Each row is a point. The points of each table are mixes of a few directions, plus a little noise. How many directions does each table use, and how many do they share? Where both have some left over, give the other angles between the two spaces (their principal angles), to ten degrees, smallest first.

First (4 x 3):
[[  6 -12  -8]
 [ 17 -33 -27]
 [  5 -11  -7]
 [-28  55  46]]
Second, 7 rows:
[[ 46 -19 -13]
 [ 34  60  54]
 [ -4  -2  -3]
 [-27   4   2]
 [-15 -17 -14]
 [-12   9   7]
 [-26 -36 -32]]
Directions: first 1, second 2, shared 1

First, 7 rows:
[[ -7   0  -6   2  -5  -6 -20  12]
 [ 14 -25  20  10  16  20  44   8]
 [-10  12  12   5  -4  26  22 -60]
 [  3   4 -19   1 -13   0 -12  16]
 [  1  16  -3 -17  -9  -8  -1  18]
 [-17 -15  13   9   8  -8 -26   9]
 [ 15   9 -23 -11   7 -25  -6  -4]]
Second (8 x 8):
[[  9   5  -1   6  13 -11   0  -6]
 [-30  -9   1 -10 -33  26   4  22]
 [-13  26 -23  44  42 -36  15  22]
 [  6 -13  11 -21 -21  18  -7 -10]
 [  4  -4   4  -7  -5   4  -3  -5]
 [ 12  -7   8 -13  -7   6  -6 -13]
 [ 10 -12  11 -21 -18  15  -8 -13]
 [  3  14 -10  22  28 -23   5   3]]
Directions: first 5, second 2, shared 0; angles 30, 70

First, 8 rows:
[[ -2  -7 -16 -10  15 -20  10   9  -4  -5   7   0]
 [-37   5  29   4   0  30 -25 -38  -3  19  -1   4]
 [ 32  -5   2   3  -1 -10  13  17  -7 -28   5 -11]
 [-22   3 -17 -12  10 -16   5   3  -6  25  -7  12]
 [-27   3   6  -2   1  12 -12 -19   1  19  -2   6]
 [ -1   8  -8 -13   2 -18  15  13 -18  19 -15   7]
 [ 18  -6   6  14  -8  13  -6  -2  17 -25  10 -11]
 [ 37  -1  -4  17 -18   8   3  15  22 -24   2 -10]]
Second:
[[ 46   0  19   4  -8  30   9  -9  14   2  12 -14]
 [-19   0  -7  -1   4 -12  -4   4  -6  -1  -4   4]
 [-19   0  -8  -2   3 -12  -4   3  -6   0  -4   5]
 [ 56   1  22   4 -10  35  12 -11  17   2  13 -15]
 [ 16   0   6   2  -3  10   3  -3   5   1   4  -5]
 [-60  -1 -25  -5  10 -38 -12  11 -18  -2 -16  16]
 [-30   0 -12  -3   6 -19  -6   6  -9  -1  -8   9]
 [ 44   0  18   3  -8  28   9  -8  14   2  10 -12]
 [-31   0 -13  -3   5 -21  -7   6  -9  -1  -8   8]
 [ -2   1  -1   0   1  -2   0   1  -2   0   0   1]]
Directions: first 4, second 1, shared 0; angles 40

First:
[[ 40  12   7  -8  -6  42  34   6   9  24  15  -2 -13 -26   4   5   2  18
    6 -24]
 [ 16 -56   7  -3  17  43  -2  46  -9 -27 -18 -46  15  -5 -35  50  40  20
  -16  30]
 [ 21  32   8 -23  14  -9   5   8  17  28   2  14   6   3  17 -15   1 -23
    7 -45]
 [ 23 -53  17  -2  22  44  10  19 -10   3  -8 -57 -11  13 -32  35   6  27
   22  32]
 [-21  40 -20  10 -27 -25  -6  -8   8 -19   6  51  16 -32  22 -20  10 -14
  -38 -23]
 [-27   5 -13  25 -28 -14   4 -46 -11  -3  13  12 -27  -2   3 -21 -37  16
   12  28]
 [ -5  38   1 -18  15 -37 -20  14  13   5  -9  31  26   5  22 -16  15 -40
  -16 -43]
 [-46 -14  -6  22  -4 -41 -25 -41 -18  -7  -5  -6 -16  39  -3 -20 -37  -3
   23  44]]
Second:
[[ -6   3  42   1  -8  58  16  27 -28   7   3 -42 -31 -26 -40  37  31  18
   26  -6]
 [-13 -12  29   6 -37  17  26   2 -22   9  -3 -53  -3 -60 -19 -46 -23  -6
    5   0]
 [ 36   9   8  -8  19  33  17  24   4  29  -1 -15 -21   1  -9   6  11   2
   16 -11]
 [  3  -8 -33 -15  23 -35 -11 -26  20  -7   3  32  29  29  23  -3 -19   3
    4   1]
 [ 29  22 -37   6  26 -27 -20   6  29   6  -6  52  -6  49  31   2  10 -16
  -28   1]
 [-40   4  35  26 -49  23  10  12 -39  -9  -5 -44 -22 -60 -33 -21   6  -5
   -5  10]
 [-13 -39  35   2 -45 -19  -1 -16   5 -25   5 -20  31 -14  19  -9 -22  -5
  -36  -3]
 [  3  17 -30  -6  36  -8 -18  -2  10  -4   2  41  -3  42   4  36  21   9
   11   2]
 [  0   4 -50 -12  34 -42 -18 -27  21  -7   1  49  25  38  23  -2 -15   1
    6   6]]
Directions: first 4, second 5, shared 1; angles 50, 60, 70
